Rows are points. Before rounding, the points of a table are all equally far from one centre. They may lie mostly on one side of it. Where is the centre, to within rounding?

Points, 5 rows:
[[  9  58]
 [  2  57]
 [-14  15]
 [  2  57]
 [-17  37]]
Centre: [ 9 30]

Points, 16 rows:
[[ 29  15 -18   3  38 -35 -42  11 -12 -29 -10]
 [ 26  23 -13  -5   5 -41 -23 -10  26 -51  -7]
 [ 10  -2   6   0  21 -60 -14  -7   2 -55  -9]
 [ 33  -4 -30 -10  24 -31 -24   3  28 -37  12]
 [ 31 -10 -26  -7  17 -29 -44  24   0 -25  -9]
 [ 15 -11   8  -3  22 -53   1 -18 -12 -46 -23]
 [ 11  14 -14 -12  13 -45 -16   9  23 -12  21]
 [ 11   6 -27  -1  33 -51 -33   9  -5 -25  10]
 [ -1  19 -20  19  11 -46  -9 -19  11 -30   5]
 [ 30  -7 -10   3  20 -56 -28 -12  -9 -35  -6]
 [ -9  35 -30 -17  24 -44 -16  -6   1 -20   0]
 [ 22   8 -22   0  36 -48 -19  15  25 -41  -8]
 [ 35  -4   8 -15   3 -42 -12   9  13 -25  20]
 [ 28 -11   3   8  11 -39 -27 -14 -26 -24   4]
 [ 28  -8  -8 -35  22 -56  -2  12  -5 -46 -10]
 [  0   2 -29 -24  14 -36 -40  20  10 -16 -11]]
Centre: [ 11   6 -10  -9  15 -17  -6   3  -3 -32  -8]

Points, 27 rows:
[[ 12  -6  -1   2  -3  11   8  -7 -25   1 -13  15   3 -20  32   7  -2 -37
    1 -31 -31 -24  26 -21]
 [ 29  20  -5   3  -7   2  -2 -26  38 -25 -10   2  21  12  19  29  22 -18
    4  -6 -28 -14   1   6]
 [ 48 -21 -11  14   1  27  12  14  14 -14 -21  14   8   1  34  11  17 -21
    3  -3 -27 -40  14   5]
 [ 25  -3  20 -16 -15  19  -5  -6  12 -32 -21   0 -10 -23  28 -11   2 -17
   -1  -4 -25 -16  25 -26]
 [ -5  28  -6 -23 -16  -8   7  -1   3 -27 -12   3  -4  21  44   6  18 -17
  -18   7 -51  -9  10   4]
 [ 37 -20 -20   4  -4  22  24   4   0 -20 -20   0   1   1  33  27 -19 -30
   -3   1 -32  -9  13  -8]
 [ 13  -8  -1   3  19   4  25   0   0 -24 -19  -2  19   5  -7   9 -11 -30
  -43   3 -30  -5  19  -4]
 [ 28  -4  24  10 -15   4  17  16  27  -7 -37 -17  21   9   9  -7 -18 -34
  -15  -4 -19 -21   2  18]
 [ 10  24   6  -8 -10  -4  14 -29  34 -37 -12 -11  -4   8  11  33  17 -26
    2   1 -28  -4   5  20]
 [ 33  12  -6  25 -32  18 -13  13  20 -26 -24   1  12  12  16  18  25 -19
   -4  -3 -29  -3   2   8]
 [ 30   8  11  26  -9  10   1  19 -17  -5 -40   3   4  36  10  18  17 -33
   -3  -7 -26 -20  -9  14]
 [ 29  29  -3  13  -1  10   8  11  21 -25 -41  -3  10   8   6  28   2 -38
  -24  -5 -11 -17   0   0]
 [ 26  19  -1  25  -5  15  -7  12   1 -19 -11  13  12  25  22  37  -5 -11
   10  -1 -17 -14  14  -5]
 [ 34   6  -4   1 -31  -4  24   8  -3 -30 -29  -2  17  21   3  42   9 -17
  -12  22 -45 -20  18 -12]
 [ 28  -7  -1  20  -9  29   0  33   3 -37 -27   5   9  -6   9  13  14 -28
  -11   0  -7 -55  18  -5]
 [ 22  24 -17   6 -10   7  -4  34  35  -7 -31  15  16  -7  14   4  14 -11
  -19 -20 -54 -30  12  13]
 [ 42  -7  18   0  -1  12  14 -10   8 -33  -8  -4  14  -1  18  -1   0 -21
    4 -20  -8 -27  23 -10]
 [  7  -6   2  22   3  -1   5   0  -7 -24 -31 -15   9   2  14  16 -19 -60
  -11   7 -12 -37  -6 -15]
 [ 33  -8  -5   6 -10  14  13  11  28 -31 -43  -6  12 -13   7  -2  19 -49
   -4  -6 -19 -49  13 -21]
 [ 21 -10 -22  11 -35 -13   6   7  18 -22 -19   2  -7  -6  23  48  -9 -11
  -21  -3 -23 -26  -5  -2]
 [ 20 -10  27  20 -31   9  12  14   1  -4 -10  -9  18   1  37  20  -4 -15
    8  24 -34 -31   4 -12]
 [ 47   2  -6   3  -5   3   9  12  21  -4  -6 -17  -1   3  30 -17   8 -41
  -13  -6 -27 -35  16  25]
 [ 22  20   2  -4   5   1   3   5  22 -33 -17  15  11   9  19  12  34 -18
   -7 -20 -38 -49  -4 -32]
 [ 11  31  -4  13  -3  21  11   5  13 -19  -5  34  11   1  27  13   6 -34
  -14   0 -18  -6  -8  -5]
 [ 13  -4  19  13   3  24 -29  -3   1 -15 -14  11   5   3   1 -21 -10  -8
   -5  -4 -18  10  -3  -4]
 [ 12   8  18  15 -14  11  22   5  13 -39 -10   3  13   6  -2  14  22 -33
   -9 -14 -52   1   4  22]
 [ 23  12   2  12  -8   2   8  24 -22  -8 -16  16  24 -11  22  -3  24 -25
  -21 -15 -25 -20  13 -22]]
Centre: [  1   1 -11 -17 -10   6   7   8   3  -1 -14  -1  -2  -1 -12   5   7 -17
  10   6 -28 -32  -1   3]
